Each row is a point. The window is the flat piece filled in between its corners: a triangle in 3 columns, a solid with four corners in 4, and so on. A path goes straight from each point to the next, and from the last back to the first. List the points from which the path goes on through the window.

Window (4 x 4):
0.002 0.035 -0.034 0.001

0.053 -0.036 0.070 0.012

-0.045 0.002 -0.021 -0.017

-0.002 -0.029 -0.041 0.003
Path:
(1): 0.054 -0.029 0.043 -0.028
(2): -0.011 0.017 -0.061 -0.020
(3): -0.029 0.011 -0.045 0.044
(4): 0.001 0.010 0.004 0.029
(5): 0.027 0.007 -0.003 -0.012
(6): -0.010 0.002 -0.061 -0.057
(7): -0.037 0.003 -0.051 0.009
(8): 0.022 -0.034 0.059 0.062
Through the window after points: 4, 8

Window (6 x 6):
0.009 0.035 -0.020 -0.017 0.088 0.010

0.010 -0.063 -0.016 -0.035 -0.041 -0.029

0.069 0.070 0.007 -0.019 0.066 0.020

-0.056 0.000 -0.018 -0.017 -0.070 -0.020

-0.015 -0.026 -0.017 0.043 -0.006 -0.008

-0.010 -0.045 0.047 -0.035 -0.028 -0.027
Path:
(1): -0.008 0.002 0.016 -0.018 0.010 0.014
(2): -0.006 0.012 0.008 0.002 0.020 -0.026
(3): 0.037 0.037 -0.002 -0.005 0.029 -0.058
(4): 0.016 0.003 0.009 -0.006 0.020 0.051
(5): -0.040 -0.035 -0.029 -0.027 -0.052 0.036
(6): -0.029 -0.008 -0.001 -0.009 -0.028 -0.076
(7): 0.022 0.047 0.003 -0.008 0.062 -0.069
(8): 0.029 0.031 -0.014 -0.021 0.061 0.056
(9): -0.015 -0.030 -0.014 0.029 -0.001 0.024
(10): -0.002 0.003 -0.015 0.033 -0.006 -0.082
(11): 0.053 0.024 0.004 -0.008 0.042 -0.040
(12): 0.035 0.004 -0.003 -0.028 0.031 0.031
Through the window after points: 3, 7, 9

Window (6 x 6):
0.044 -0.035 -0.008 0.030 -0.049 -0.002

-0.073 -0.035 -0.028 -0.110 0.050 -0.028

0.033 -0.020 0.026 0.012 0.003 0.022

0.006 0.056 0.022 0.031 -0.038 0.027

-0.054 -0.032 0.010 0.030 0.011 0.001

-0.015 -0.012 0.039 -0.007 -0.040 0.023
Path:
(1): 0.029 0.021 0.070 -0.006 -0.025 -0.034
(2): 0.029 -0.018 0.025 0.004 -0.020 -0.022
(3): 0.020 -0.038 -0.020 0.038 -0.032 0.073
(4): -0.035 -0.044 -0.027 0.009 -0.001 0.053
(5): -0.037 -0.015 0.028 0.002 0.010 -0.040
(6): -0.041 -0.025 0.022 0.024 0.009 -0.012
(7): -0.056 -0.035 -0.035 0.017 -0.003 0.058
(8): 0.021 -0.002 0.005 0.008 -0.025 0.045
Through the window after points: 2, 4, 6

Window (8 x 8):
0.028 -0.007 -0.030 0.035 0.003 -0.020 0.044 -0.024

-0.018 0.039 0.021 -0.015 0.046 0.013 0.089 -0.012

0.024 -0.006 0.013 0.054 0.018 -0.009 -0.089 -0.004

0.022 -0.049 0.039 0.078 0.096 -0.060 0.005 0.019

-0.046 -0.005 0.002 0.028 0.007 0.029 0.084 0.003

0.009 -0.038 -0.045 0.003 0.019 -0.023 -0.061 -0.008

0.051 -0.040 -0.001 0.022 0.020 0.039 -0.068 0.006

-0.004 -0.058 0.012 -0.013 -0.023 -0.047 0.013 -0.042
Path:
(1): 0.010 -0.013 -0.015 0.025 0.022 -0.003 0.020 -0.038
(2): 0.003 -0.040 -0.012 0.019 0.024 0.001 -0.027 -0.063
(3): 0.017 -0.019 0.039 0.017 -0.029 -0.054 -0.012 0.049
(4): 0.045 0.015 0.003 0.005 0.028 -0.013 -0.005 0.066
(5): -0.013 -0.042 -0.008 0.068 0.038 0.007 -0.024 -0.057
(6): -0.001 -0.040 0.020 0.048 0.067 -0.014 0.016 -0.048
(7): 0.035 -0.013 -0.010 0.046 0.021 -0.045 0.021 0.042
(8): 0.054 -0.029 0.003 0.018 0.018 -0.010 -0.060 0.023
(9): 0.021 -0.043 0.007 0.045 0.054 0.016 -0.048 -0.052
(10): -0.007 -0.026 0.006 0.033 0.049 0.018 0.023 -0.050
(11): 0.021 -0.018 -0.005 0.006 0.027 -0.034 0.036 0.031
(12): 0.012 -0.015 -0.001 -0.002 -0.006 -0.030 0.015 0.024
(13): -0.021 -0.028 0.020 0.020 0.031 0.002 0.019 -0.069
(14): -0.001 -0.023 0.019 0.053 0.066 -0.017 0.005 -0.027
(15): 0.018 -0.015 0.023 0.029 0.051 -0.034 0.024 0.030
(16): 0.026 0.004 -0.021 0.019 0.000 -0.036 0.045 0.033
Through the window after points: 2, 6, 12, 14, 16

Window (9 x 9):
-0.018 0.032 -0.030 -0.048 0.071 -0.030 -0.076 -0.001 -0.024

0.065 0.049 0.026 0.007 0.022 0.015 0.028 -0.038 0.000

0.093 -0.057 -0.109 -0.015 0.058 -0.010 -0.002 0.007 -0.009

0.042 -0.041 0.013 -0.004 -0.011 -0.031 -0.051 0.003 -0.019

-0.001 0.069 -0.011 -0.009 -0.104 -0.036 -0.014 0.087 0.010

0.052 0.063 0.044 0.035 -0.003 0.003 -0.072 0.055 -0.016

-0.013 -0.037 0.003 0.019 0.025 -0.052 0.024 0.002 -0.009

-0.002 -0.007 -0.001 0.061 -0.068 -0.024 0.014 -0.007 -0.032

-0.093 -0.005 0.021 -0.032 0.034 0.018 0.004 -0.005 -0.021
Path:
(1): -0.003 0.004 -0.018 -0.022 0.012 -0.011 0.009 0.014 -0.044
(2): 0.005 0.014 0.014 0.006 -0.010 -0.019 0.037 0.025 -0.073
(3): -0.016 -0.006 0.017 0.022 -0.014 0.003 -0.009 -0.008 0.037
(4): 0.024 0.026 0.008 0.015 -0.008 -0.008 -0.034 0.010 0.024
(5): 0.045 0.030 0.035 0.001 0.001 -0.010 0.008 0.029 -0.094
(6): 0.061 0.032 0.026 -0.011 0.009 0.000 0.021 -0.014 -0.048
(7): 0.042 0.022 -0.007 0.018 0.025 0.006 0.000 -0.026 0.036
(8): 0.000 0.013 0.005 0.032 -0.033 -0.002 -0.007 0.014 0.030
(9): -0.002 0.014 0.016 0.006 -0.040 -0.017 0.011 0.028 -0.046
(10): 0.031 0.002 0.002 -0.022 0.004 -0.020 0.024 0.030 -0.068
(11): 0.033 -0.026 -0.002 0.055 -0.031 -0.022 -0.026 0.004 0.051
(12): 0.036 -0.040 -0.077 0.012 0.036 -0.005 -0.025 -0.020 0.064
(13): 0.081 -0.034 -0.060 -0.021 0.036 -0.021 0.000 0.026 -0.058
(14): 0.031 0.021 0.001 -0.026 0.000 -0.015 0.017 0.025 -0.055
(15): -0.019 0.031 -0.026 0.018 0.016 -0.003 -0.026 -0.006 0.042
(16): -0.015 0.006 -0.017 0.016 0.022 0.009 -0.016 0.003 0.061
Through the window after points: 4, 6, 12

Window (9 x 9):
0.017 0.007 -0.056 0.027 -0.009 -0.048 -0.076 -0.057 -0.037

0.055 0.016 0.027 -0.008 -0.049 0.044 0.017 -0.034 0.010

-0.034 -0.066 -0.026 -0.045 0.051 0.041 0.021 -0.002 0.031

0.005 -0.050 0.090 0.050 -0.047 0.025 0.034 0.001 0.006

-0.039 -0.066 -0.053 -0.004 -0.033 0.025 -0.032 0.008 0.017

-0.044 0.093 -0.013 -0.042 0.007 0.057 0.009 -0.001 0.011

-0.016 -0.007 -0.057 0.011 0.049 0.016 -0.011 0.058 0.018

-0.024 0.114 -0.022 -0.098 -0.050 -0.010 -0.039 0.026 -0.035

-0.023 -0.016 0.006 0.008 0.031 0.034 -0.071 0.052 0.020
Path:
(1): 0.004 -0.009 -0.012 -0.010 0.022 0.037 -0.015 0.008 -0.040
(2): -0.012 -0.024 -0.039 0.004 0.013 0.043 -0.012 0.027 -0.027
(3): -0.001 0.015 -0.018 0.003 0.017 -0.009 -0.009 0.026 0.062
(4): -0.039 0.032 0.000 -0.020 -0.001 -0.013 -0.046 0.013 0.079
(5): -0.021 0.011 -0.007 -0.007 0.020 0.051 -0.031 0.029 -0.007
(6): -0.024 -0.024 -0.018 -0.043 0.010 0.045 -0.020 0.003 -0.026
(7): -0.015 0.020 -0.035 -0.009 0.020 -0.031 0.013 -0.017 0.071
(8): -0.007 0.019 -0.015 -0.013 0.001 -0.013 -0.047 0.006 0.021
(9): -0.011 -0.002 -0.022 0.004 -0.006 0.042 -0.058 0.008 -0.062
(10): -0.035 -0.004 -0.024 -0.011 0.026 0.074 -0.045 0.028 -0.052
(11): -0.009 0.014 0.007 0.002 0.011 -0.007 -0.031 0.035 0.074
(12): 0.000 -0.030 0.009 0.007 0.001 0.022 0.008 0.010 0.054
(13): 0.001 -0.049 -0.002 0.014 0.018 0.065 0.000 -0.020 -0.030
(14): -0.016 -0.013 -0.002 -0.007 -0.013 0.058 -0.014 0.005 -0.024
(15): -0.019 0.009 -0.007 -0.002 -0.028 -0.031 -0.009 0.009 0.082
(16): -0.010 0.025 0.006 0.000 0.009 -0.015 -0.019 -0.005 0.083
Through the window after points: 2, 4, 6, 8, 10, 14

Window (11 x 11):
-0.010 0.070 -0.003 0.016 0.006 0.035 0.026 0.024 -0.002 0.002 -0.051

0.003 0.077 0.002 -0.087 -0.079 0.045 -0.017 0.016 -0.037 0.010 -0.044

0.064 0.043 -0.063 0.008 0.006 0.003 0.045 0.070 0.049 -0.005 -0.015

-0.020 -0.076 -0.027 -0.017 -0.024 -0.044 -0.014 -0.062 0.054 0.017
 -0.016

0.043 0.080 0.015 -0.017 0.037 0.048 0.052 0.000 0.055 -0.004 0.004

0.003 -0.019 -0.033 0.014 0.007 -0.048 -0.070 -0.055 0.046 -0.054 0.018

0.016 0.037 0.005 -0.017 -0.050 -0.015 -0.091 -0.019 -0.051 0.059 0.037

0.028 0.038 0.022 -0.037 0.010 0.002 0.098 0.021 -0.013 -0.030 -0.030

0.003 0.039 -0.048 -0.014 0.056 0.030 0.038 0.065 0.034 -0.014 0.038

0.031 0.008 0.040 -0.009 0.022 0.042 0.039 0.056 0.047 -0.036 -0.038

0.028 -0.055 -0.031 -0.005 -0.002 0.023 -0.056 -0.075 -0.008 -0.017
 -0.029
Path:
(1): -0.003 0.024 -0.011 0.029 -0.033 0.030 0.025 0.002 0.032 -0.044 0.018
(2): 0.016 0.018 0.011 -0.051 0.036 -0.002 -0.003 -0.005 0.004 0.013 -0.030
(3): 0.021 0.027 -0.043 -0.065 0.053 -0.020 -0.012 0.013 0.038 -0.011 -0.023
(4): 0.001 0.016 -0.001 0.061 -0.037 0.032 0.018 0.006 0.008 -0.031 0.030
(5): -0.008 0.013 -0.031 0.068 -0.045 0.046 0.014 0.014 0.043 -0.024 0.015
(6): 0.033 0.025 0.000 -0.030 0.050 -0.007 0.013 -0.010 0.024 0.006 -0.009
(7): 0.032 0.053 -0.011 -0.027 0.025 -0.005 0.025 0.023 0.030 -0.001 -0.031
(8): 0.037 -0.006 -0.011 0.018 -0.014 0.056 0.044 0.024 0.038 -0.028 0.011
(9): 0.019 0.025 -0.022 0.013 -0.025 0.022 0.019 0.007 0.034 -0.005 0.028
(10): 0.052 -0.001 -0.024 -0.010 0.076 -0.054 0.001 0.033 0.015 -0.002 -0.054
(11): -0.013 0.031 -0.027 -0.023 0.059 -0.012 0.006 -0.002 0.037 0.012 -0.046
(12): 0.053 -0.026 -0.012 0.016 -0.043 0.020 0.001 -0.011 0.034 -0.088 0.045
(13): 0.030 0.011 -0.016 0.017 -0.061 0.032 -0.002 -0.002 0.012 -0.025 0.024
(14): 0.016 0.019 -0.015 -0.048 0.035 -0.017 -0.013 -0.005 0.020 0.010 -0.021
(15): 0.011 0.005 -0.011 -0.037 0.036 -0.008 -0.029 -0.012 0.034 -0.012 -0.016
(16): 0.035 0.035 -0.015 0.026 -0.032 0.031 0.014 -0.025 0.012 -0.019 0.009
Through the window after points: 3, 7, 15

Window (11 x 11):
-0.014 0.049 -0.037 -0.008 -0.050 -0.028 0.035 -0.029 0.015 -0.050
 -0.108

0.015 0.014 0.031 -0.038 -0.012 -0.042 0.007 0.006 0.014 -0.054 -0.068

0.003 -0.003 0.018 0.010 0.043 0.004 0.022 -0.025 -0.075 0.045 -0.010

0.050 0.024 0.009 0.002 -0.051 0.011 -0.021 -0.032 -0.007 -0.038 -0.089

-0.011 -0.114 -0.025 0.081 0.000 0.042 0.021 0.012 0.014 0.041 0.007

0.016 -0.001 0.035 0.055 0.078 0.019 0.013 -0.066 -0.009 -0.006 0.002

0.026 0.041 -0.016 0.023 0.013 -0.065 -0.023 0.003 -0.036 -0.047 -0.089

-0.016 -0.027 0.014 0.071 -0.030 -0.016 -0.016 -0.006 0.037 0.059 0.003

-0.033 -0.036 -0.003 0.003 0.067 0.020 -0.043 -0.055 -0.035 0.020 -0.020

-0.039 0.057 0.002 0.006 -0.060 -0.011 -0.012 0.031 -0.034 -0.086 -0.081

0.003 -0.011 -0.029 0.034 0.046 0.045 -0.011 0.021 0.012 0.050 0.018
Path:
(1): -0.016 0.010 0.027 0.071 0.040 0.035 0.016 -0.013 -0.006 0.012 -0.060
(2): 0.008 0.021 0.028 0.036 -0.010 0.002 -0.013 0.012 -0.015 -0.009 -0.072
(3): 0.010 0.007 -0.051 0.004 -0.021 -0.035 0.015 -0.018 -0.002 -0.036 -0.010
(4): -0.014 -0.003 -0.026 0.004 0.007 -0.051 -0.016 -0.031 -0.013 -0.060
 0.022
(5): 0.018 0.037 0.045 0.015 0.009 0.012 0.017 -0.019 -0.002 0.015 -0.094
(6): -0.016 0.027 0.000 0.030 -0.009 -0.013 0.023 -0.004 -0.005 -0.018 -0.103
(7): 0.009 0.026 -0.026 -0.013 -0.045 -0.017 0.007 -0.034 0.011 -0.039 -0.061
(8): -0.013 0.011 -0.031 0.014 -0.004 -0.015 -0.021 -0.007 -0.028 -0.024
 -0.010
(9): -0.009 -0.021 0.061 0.042 0.013 0.022 0.006 -0.018 0.003 0.020 -0.094
(10): -0.024 -0.027 0.029 0.025 0.024 0.042 0.002 0.009 -0.004 0.013 -0.096
(11): 0.015 0.012 0.006 0.014 -0.012 -0.024 -0.021 -0.005 -0.019 -0.036 -0.005
(12): -0.008 -0.014 -0.027 0.016 -0.007 -0.021 -0.004 -0.028 -0.010 -0.012
 0.004
(13): -0.005 0.015 0.031 0.057 0.018 0.032 -0.002 -0.009 -0.012 0.006 -0.068
(14): -0.021 -0.032 0.012 0.048 0.027 0.016 0.006 -0.010 0.028 0.057 -0.074
(15): 0.016 -0.025 -0.007 0.044 0.010 -0.016 -0.013 -0.019 0.002 0.023 0.004
(16): 0.013 -0.036 -0.040 0.018 0.001 -0.003 -0.006 -0.050 -0.015 -0.002 0.023
Through the window after points: 6, 8
